Each wall is flat, endless, passes through zero and stands at right angles to its row. A trip goes straight from one point to another. List the walls that it crosses, first one first.

Walls:
(1): .26, .19
(2): .05, -.36
(3): .17, .29
(4): -.42, .14
(5): .36, .06
Trips:
-.75, -.15 to -.45, -.91 => none
.07, .14 to -.28, -.25 => 4, 5, 1, 3, 2
-.09, -.06 to .71, -.69 => 4, 5, 1
-.35, -.27 to .18, -.28 => 4, 5
-.73, -.62 to -.04, .47 => 2, 3, 1, 5
-.10, .29 to -.69, .79 => 1

Walls:
(1): -.07, -.30, -.25, -.43, -.12, -.21
(2): -.21, .17, -.13, .08, .09, -.13
(3): .09, .70, .22, -.03, .08, .24
Trips:
.20, .13, .20, -.04, .76, .03 to .10, -.16, .04, .13, .06, .34 => 2, 3
-.25, -.16, -.09, .05, .11, -.34 to -.05, -.10, -.06, -.28, -.06, -.15 => 2
.16, .94, -.36, .23, -.14, -.19 to .03, .47, .37, .77, .24, .13 => none
.20, .03, -.04, -.44, -.54, -.47 to -.21, .06, -.16, -.24, .36, -.30 => 2
-.27, .44, .36, .01, .05, -.29 to -.05, -.12, .00, -.68, .63, .39 => 1, 2
.32, .43, .12, .17, .19, .08 to .03, -.07, .31, .31, .20, .09 => 2
.03, -.57, -.12, -.17, .18, .35 to .04, -.19, .07, .10, .24, -.09 => 1

Walls:
(1): .38, .27, -.36, -.03, .24, -.28, .06, -.25, .48, -.19, .40
(2): .14, .10, -.18, .09, .08, .02, .04, -.31, -.39, .04, -.30
(3): .04, .36, -.10, .29, -.15, -.13, -.22, -.01, -.54, .10, -.18
(4): .33, -.94, .36, .17, -.20, -.07, -.06, .14, .04, -.26, .11
(5): -.25, .15, -.06, .11, -.09, .10, -.09, -.06, -.40, -.27, .04
(6): .22, .02, .00, -.11, -.12, -.02, .05, .22, .44, -.03, .18
(7): -.09, .25, -.35, .03, .14, .05, -.18, .65, -.14, -.20, .06
(8): .18, .31, -.01, -.18, -.16, .08, .25, .27, .01, -.22, .03
Trips:
.33, .03, .24, .12, .05, .00, .12, -.01, .30, .20, .15 to .12, .26, .52, .13, .41, -.01, -.15, .09, -.11, .59, .14 => 8, 4, 3, 1, 6
-.31, -.25, .43, -.12, .19, .23, .47, .23, .49, -.19, -.02 to -.24, -.12, .10, .00, .20, .19, .13, -.21, .45, .34, .22 => 8, 1, 4
.05, .22, -.03, .21, .16, .24, -.33, .21, .18, .26, .16 to -.11, -.28, -.47, -.63, -.34, .02, .18, -.02, -.06, -.56, -.53 => 8, 3, 5, 1, 2, 4, 6

Walls:
(1): -.89, -.30, -.26, .19, .02, .12, -.34, .25, .14, .19, -.69, .50, -.32, .34, -.24, .02, -.39, -.34
(2): -.19, -.94, -.31, .23, .23, .14, .07, .09, .46, -.16, .31, .77, .35, .28, -.55, .52, .34, .27
(3): .19, -.82, .09, .23, .32, -.30, -.62, .34, .13, -.44, .39, .03, -.73, .56, .27, .60, -.15, -.04
(4): .14, -.23, .54, -.15, -.12, -.63, .10, .15, -.14, .09, -.77, .00, -.03, .43, -.32, .35, .24, -.23
(5): .02, -.73, .00, -.28, .25, -.22, .23, -.35, .12, .31, -.18, .14, .27, -.33, -.43, .28, -.06, .09
(6): .88, -.07, -.45, .69, .03, .56, .85, .33, -.07, .04, .04, -.43, -.43, .11, .53, .01, .14, .37
(7): .30, -.06, .45, .40, .00, -.01, .06, .10, -.27, -.34, .17, -.39, -.03, -.44, -.02, .12, .43, -.47
(8): -.72, .59, -.64, -.58, .11, .10, .05, .08, -.25, -.42, -.16, .03, -.42, .30, -.03, -.09, -.01, .20
(9): -.18, .03, .11, .21, .22, .57, .76, -.05, .60, .51, -.06, .69, -.32, .44, -.26, -.35, .07, .19
(10): -.19, -.70, -.07, .07, -.10, -.49, .34, .11, -.19, .27, -.13, -.08, .60, .33, .80, .00, -.14, -.28
Trips:
-.28, .04, .32, -.18, .03, .20, .01, .06, -.39, -.47, .65, -.52, -.19, .57, .32, .10, -.24, -.16 to -.10, .10, -.23, -.07, .29, .05, .51, -.22, -.55, -.12, .53, -.16, -.32, .14, .72, -.29, .05, .11 => 9
-.02, .10, .66, .78, .19, -.62, .13, -.11, -.28, .26, -.05, -.19, .49, .55, -.05, .08, .20, -.33 to .03, .17, .11, -.42, .13, -.22, .29, -.24, .01, .40, .14, -.07, -.24, -.54, .29, .40, .48, .10 => 5, 3, 6, 10
.31, .05, -.43, -.30, -.11, -.18, .78, -.16, .17, .63, .47, .14, .54, .09, .27, .33, .56, -.13 to .33, .35, .83, -.48, -.05, .18, .06, .67, -.15, -.30, .32, -.72, .10, -.38, .16, -.57, -.35, -.84 => 7, 2, 9, 5, 6, 10
-.85, -.17, -.38, -.23, -.03, -.35, -.07, .66, .06, -.19, .61, -.06, .69, -.27, -.17, -.05, -.07, .47 to -.04, -.36, -.52, .19, .22, .19, -.25, .30, .41, -.34, .46, -.31, -.06, -.41, .06, .47, -.20, -.33 => 3, 7, 6, 8, 10
